Every row gives one point. Examples show where two turns around zero, p and q, send a point. Where does a point land after both, in the order given? Backwards means that the second turn is done in reverse. Each puzzle has new turns, and all numbers are rounded.

Turn p:
[ 22 -22  18] => [ 31   0 -19]
[-23   0 -29] => [-15 -15  31]
[26 30 -4] => [-24  -7 -31]
[ 12 -17 -24] => [  8 -30   3]
[-31  41  50] => [-24  68  -3]
[ -6 -31 -10] => [ 23 -14  19]
Turn q:
[-46   5 -49] => [ -3 -39 -55]
[ 22 -27  10] => [28 12 20]
[ 2  1 26] => [-8  1 25]
[22 21 13] => [-17  27  10]
Where do these land?
q, then p: [ 9 22 13] => [-14  20  12]
q, then p: [-48  21  -3] => [ 25 -10  45]
p, then q: [ 2 -5 20] => [-8 17 -9]
p, then q: [ 36 -38 -31] => [59 12 10]

Turn p:
[ 17  34 -24  11 -29  -4] => [-33 -11 -25 -29 -17  -8]
[  6  -3  34   6  34 -25] => [ 26  -6  22  24 -31  18]
[ 23 -51  -2 -46 -34   8] => [ 11  55 -33  -5  36  31]
[-23  21  38  36  48   6] => [ 19 -32  61  12 -24 -13]
[-21  13  33  35   3  -6] => [ 29 -22  25 -15 -22 -18]
[-27  21 -19 -14  -3  -7] => [-13  -1 -13  14  -1 -35]
[ -6  21 -27  -8   9   8] => [-31  -7  -2  11   4 -16]
[ 35 -54  12 -42 -13  28] => [ 8 57 -3 -4 38 47]
[ -2  -2 -45  21 -15  -8] => [-16 -33 -33  -9  17  -4]
Turn q:
[-45 -31  34  37  16   2] => [ 30 -44 -32  14 -24  34]
[ 18 -16  17   0 -31  21] => [-28  16  -4 -12 -14  30]
[-26 -35   7 -28   2  17] => [  8 -28   6 -42 -12  17]
[ 19 -14 -48 -17  13  20] => [ 23  28  40 -24  14   2]
[-32  30  -1 -20  17 -48] => [  0 -43   1  14  16 -51]
[ 29  16 -10 -26  23   3] => [  3  24  -1 -20  30 -23]
[ 26   4  18  47  -6 -34] => [-14   5 -20  55  20  19]
[ 10  46 -18   7 -34  19] => [-21  40  12  16 -31 -27]
Where do these land?
p, then q: [-11 -11  33 -14  -6  35] => [-14   6 -38  -3  17 -28]
q, then p: [-29   2  28  12  -1 -53] => [ 33 -38  -9   7  39  20]
q, then p backwards: [ 31 -23 -39  25   8  34] => [ 20 -34  50 -25   4  14]
q, then p: [ 48  11 -12 -17  18  12] => [-29   1  16  30 -33 -15]
q, then p: [-41  -1 -17  16  -2 -32] => [ 40 -13  -2 -19   6  33]
p, then q: [ 47  30  -2   3  45 -12] => [ -7 -10  -6   0 -65  29]
q, then p backwards: [-12  24  24 -26 -10  42] => [ 10  40   6   0 -44 -13]
p, then q: [-30  -1   7  19 -41 -39] => [-22  14  47   2  40   4]
q, then p backwards: [ -3 -31 -22 -16  -9  14] => [19 -2 26 22  3 22]
